Each row of a before or after table is a point. One or more steps were done to the points. Then noise was added and the rows were shuffled. The steps act on columns, c1 being the first. Name the steps. A step turns or swaps two columns, mirrors them in a line or flattens them onto one, adds a multiple of one to another, or multiplies or shifts one. Angles are multiples of 10 degrees, from the lower column toward the higher: turns from -170 to 170, lines from 10 to 170 but not 90. Use the fewest steps. Two steps may share a column if one is a turn and the other turns, adds or multiplies; they go together, in the order done. Otherwise the lowest column goes first.
In the rows, 128 means zero.

Before (14 x 3)
[[104 126 105]
 [ 89  92 146]
 [123 117  94]
 [132  90 166]
 [153 165 170]
 [ 76 172  72]
 [125 220   7]
 [ 71 147 112]
 [100  97 108]
 [ 87  95 156]
 [164 112 114]
 [148 161 140]
 [106 122 143]
 [ 47 211 102]]
After (14 x 3)
[[124 127 110]
 [119 126  65]
 [130 130 142]
 [120 124  93]
 [130 128 117]
 [119 133  93]
 [140 128 174]
 [107 128  17]
 [131 127 142]
 [118 126  95]
 [132 124 167]
 [134 131 157]
 [127 132 143]
 [128 129 107]]
Steps: flatten c1 and c3 onto the line at 80 degrees; multiply c2 by 0

Before (12 x 8)
[[120 197 124 142 165 151  90 112]
 [132 152 132 122 163  79 126 110]
 [148 149 126 123 139 113 106  99]
 [ 77 182 161 153 127 107 134  95]
 [161 141 129 143 128 135 113 127]
 [147 139 114 129 192 122 128 155]
 [106 135 105 109 114 149 171 139]
 [ 98 107 123 150 110 142  85 144]
 [135 157 171  91  73 159 122 117]
 [112 145 141 159  99 121 131  87]
 [167 123 158 105 157 119 125  78]
 [ 75 136 111 120 167  91  61 146]]
After (12 x 8)
[[164 122 152 157 109 160 139 163]
 [ 95 115 138 117 148 160 152 137]
 [159  60 139 143 150 121 163 135]
 [ 21 129 146 102 147  78 122 180]
 [250 109 129 156 131 225 175 174]
 [ 78 124 113 128 173 103 133  98]
 [125 110 107  91  91  92 152 167]
 [ 46 111 133 144 131  68 127 130]
 [ 69  95 148 128 137 115 135 146]
 [210 102 119 152 119 162  90 121]
 [245  61 124 123 156 240 100 103]
 [192 163 139 106 119 141 153 107]]
Steps: multiply c1 by 3; turn c1 and c6 by -150 degrees; mirror c2 and c7 in the line at 60 degrees; turn c3 and c8 by 130 degrees; multiply c5 by 0.7

Before (8 x 12)
[[217 100 120 141 150 112 136  74 116 134  89  90]
 [114  89 163  60 161  74 196 129 168 112 102 191]
 [227  70 155 134 149  59 173 192 184 144 152 139]
 [135  18 101 160 155 187 181 148  68 166 122  74]
 [151 106  85 115 117 205  84 123 189  99 144  91]
 [205  97 134 121 121 146  98 147 141 123  94 140]
 [124 113 143  94 168 128 160 162 198 105  85 122]
 [110 150 113  87 108 217 141  82 144 190 100 129]]
After (8 x 12)
[[ 92  57 179 140 109  80  96 169  68 149  84  75]
 [ 77  35 130 149 102 238  72 141 182 196 123 141]
 [ 52  88 108 129 162 156 157 119 136 151 117 141]
 [ 55 109 140 143 150 191 120 140 113  75  84  93]
 [132  89 134 180 169 125 103 106 195 161 108 123]
 [ 98 173 144 133 172  42 123 192 140  80 150 125]
 [166  35 133 188 174 167  51 117 163 125 154 189]
 [ 75 170 141 122 123  75 185 100 183 119 152  83]]
Steps: turn c1 and c6 by 150 degrees; add -1.5 times c3 to c2; turn c3 and c7 by -150 degrees; turn c4 and c5 by -120 degrees; turn c5 and c11 by 60 degrees; swap c8 and c10

Before (14 x 24)
[[124 148 177  97 114 148 119 122 105 119 150  92 139 143 118 132 114 122
  130 128 126 143 101 109]
 [133 115 134 139 143 120 141 121 118 122 122 113 133 135 109 128 112 124
  130 129 174 127 129 122]
 [125 157 150 134 105 142 130 114 120 123 140 124 124 152 116 135 115 170
  128 121 129 141 152 141]
 [141 154 122 120 101 119 122 123 128 127 125 126 137 149 124 131 121 127
  126 249 130 142 100 128]
 [ 44 137 125 139 101 132 139 126 109 127 129 123  98 144 170 133 110 129
  132 116 120 127 112 131]
 [124 136 143 143 108 143 131 123 133 135 119 117 113 119 165 134 119 149
  125 155 117 143 106 123]
 [140 124 118 131 157 138 144 114 108 144 157  93 140 131 136 142 164 120
  126 187 117  94 116 122]
 [128 147 125 134 139 116 138 118 173 119 131 123  76 151 121 133 123 125
  121 118 115 121 143 142]
 [137 159 129 120 117 132 136 128 130 137 124 116 118 146 114  74 118 113
  127 129 121 127 102 137]
 [122 158 121 135 110 135 138 120 112 181 123 106  75 149 125 141 118 122
  132 120 141 124 115 142]
 [133 159 118 119 135 127 112 117 105 122 124 126 136 131 205 142 180 156
  129 121 113 129 111 138]
 [126  93 147 140 109 111 137 120 107 164 125  83 134 150 131 127 127 120
  143 114 118 130 117 118]
 [ 96 130 119 118 171 152 115 118 143 120 140 118 140 151 157 124 136 127
  120 129 140 135 119 135]
 [127 154 120 121 103 149 117 137 118 120 123 107 139 149 129 131 143 127
  132 119 127 135 102 115]]
After (14 x 24)
[[133 130 133 138 143 127 126 121 121 123 135 113 133 135 109 129 111 124
  129 124 173 142 129 120]
 [181  96 117 130 156 127 125 115 111 153 107  92 141 127 137 142 164 119
  126 157 117 138 116 122]
 [230 138 121 119 102 128 128 124 128 125 129 125 138 174 125 132 121 127
  126 196 130 100 101 118]
 [121 130 120 121 103 128 126 137 116 125 136 108 140 158 129 131 144 127
  133 123 127 100 103 107]
 [108 135 119 118 172 127 130 119 141 142 133 118 140 186 157 124 135 127
  118 153 141 125 120 124]
 [119 118 121 135 110 128 126 119 114 115  77 105  76 191 124 140 118 122
  132 127 141 100 114 130]
 [134 122 129 120 117 128 129 129 133 122 119 117 117 178 116  74 117 113
  128 121 121  98 101 128]
 [126 124 117 119 135 129 124 115 104 126 134 126 135 147 206 143 180 157
  129 119 112  97 110 135]
 [121 118 125 134 140 128 136 118 174 133 137 122  76 195 122 132 122 125
  120 122 114 110 141 129]
 [121 136 151 134 104 127 126 113 121 142 131 123 122 196 115 135 115 170
  127 125 129  96 153 127]
 [147 142 143 143 108 128 129 122 133 117 123 117 111 104 164 134 120 149
  126 148 117 117 105 129]
 [116 137 148 141 110 128 125 120 110 119  94  84 134 164 132 127 127 120
  142 121 117 164 116 109]
 [ 66 126 125 140 101 128 124 126 111 129 129 123  97 166 170 133 110 129
  132 185 119 119 110 123]
 [125 138 177  97 115 127 123 122 103 151 133  93 138 137 118 131 114 121
  130 131 126 105 101 105]]
Steps: turn c1 and c20 by -50 degrees; turn c2 and c22 by -100 degrees; multiply c6 by 0; flatten c7 and c9 onto the line at 80 degrees; turn c10 and c11 by -100 degrees; turn c14 and c24 by -30 degrees; multiply c14 by 2.5
